Each row is a point. A path goes straight from each point to the next, and from the last back to the first. The post is the endless flat space through its rows: a point in 2 columns, a line in 3, a plane in 4, and so on, so that a path can go around it. How many times does the path go around the post? Going back the other way cancels.
In the rows, 128 means zero.

Post:
[[115 140]]
Path (13 x 2):
[[109 165]
 [ 79 155]
 [ 96 100]
 [ 94 126]
 [ 63 149]
 [117 193]
 [145 154]
 [161 161]
 [110 190]
 [ 92 169]
 [ 89 191]
 [132 185]
 [124 153]]
Times around: 0

Post:
[[144 191  29 106  88 224 173 107]
 [137 149 115 137 179 135 154 151]
 [102 129 149 135 102 153 182 135]
 [149 168 130 139 196 169  37 169]
 [104 132 129 129 153  56  98 178]
 [135 147 126  79 171 141  86 120]
 [130 155  21 163 100  94 142  62]]
Path, 21 rows:
[[157 116  93 152 151 125  99 199]
 [145 156 142 149 115 186 129 169]
 [145 190 117 145 161  81 166 136]
 [122 171  99 139 167 129 183 107]
 [ 50 150 129 101 113 114 112 138]
 [139 120  52 145 206 154 169  40]
 [146 112  89  89  86 215  93 116]
 [146 146  44 118 107  98 154 163]
 [162 161 113  99 163 133 158 131]
 [122 190  79 107  98 104  83  92]
 [ 95 193  95 148 192 132 138 134]
 [ 89 142  91 155 190 141 110 153]
 [118 105  99 125 139 145 145 163]
 [147  92 114 138 129 152 150 120]
 [201 153 114 157 179 129 145 112]
 [150 152 119 123 106 117 174 155]
 [103 166  91 164  65 123 146 116]
 [126 176  61 113 170 104 178 132]
 [101 143 139 145 159 138 138 177]
 [134 149  23 144 175 182  88  95]
 [131 144  51 114 130 143 160 151]]
Times around: 3

Post:
[[110 147 131  95  81  75  84 135 164 120 125 113]
 [130  68 120 143 204 193 101  86 129  97 109 184]
 [111 133 127 124 149 136 108 141 108  60 178 157]
 [120  75 112 137 176 125 188 101 131  71  92 179]
 [101 150 125 145  37 104  80 153 113 126 103 142]
 [108 172 141 135  99 125 127 177 150 103 103  83]
 [113  68 159  88 174 191 241 120 150 131 127 177]
 [117 165 110 102  73  87 119 149  76 143 122  73]
 [ 98  98  92 151 225 134 119 146 129 122 139 197]
 [141 116 153 171 210 123 127  99 125 112 157 194]
 [116  80 101 154  85 151 135 129 153 117 146  95]]
Path:
[[ 84  68 122 139 183 157 135 110 122 105 128  96]
 [111 110 143 133 200  91 128 156 101 126 103 132]
 [123  91 110 164 111 133 111 129 141 110  18 151]
 [166 108 149 144 158 102 166 143 115 109 124  85]
 [152  82  59  88 189 130 107 127 130 110 135 143]
 [154  92 131 179 201 188 115  73 125  43 126 177]
 [143 105  84 143 150 141 162 118 169 123 175 170]
 [ 89  99 124 140  99 193 143 127 113 120 103 188]
 [ 96 103 123 193 175 130 144 113 128 106 147 163]
 [123 129 217 128  99  92 107  89 138  62 111 133]
 [118  53 104 127 139 135 155 125 125  42  60 175]
 [140  81  96 102 134 123 132 127 109 164 138 135]
 [140 105 124 170 129 123 214 111 117 109 121 203]
 [131 202 125 112 141 126 142 113  71 114 204 141]
 [138 102 119 113 125 164 101 109 202 153  84 111]
 [153 107  98 115 122  96 113 127  77 112 195 114]
 [135  90 166 102 170 169 180 122 249 134 132 145]
 [100 148  98 119 183 129 144 136 183 148  67 150]
 [ 91 127  99 133 120 185 167 111  69 100 126 123]
 [ 92  72 146 181 161 160  86  70 150  92  67 146]
 [128  98 156 134 140  96 115 123  84  96 111 126]
 [160  60 109 131 138 123 131 115 110 142 146 137]
 [120  86 144 109 168 166 134 131 164  49 132 199]
 [ 95  66  79 143 186 139  99 165  98 117 148 158]
 [105 131 173 113 134  75 116 135 132 126 123  91]
 [ 81  94 164  81 190 204 139 120 191  90 129 178]
 [117 136 122 139 136 129  69  93 117 113 127 172]
 [108 119  75 122 157 135 149 152 102  75 148 167]
 [102 132 121 108 125  97 146 121 155 136 102 186]
 [ 60 148 108  66  86 148 129 136 147 155  94 121]]
Times around: 2
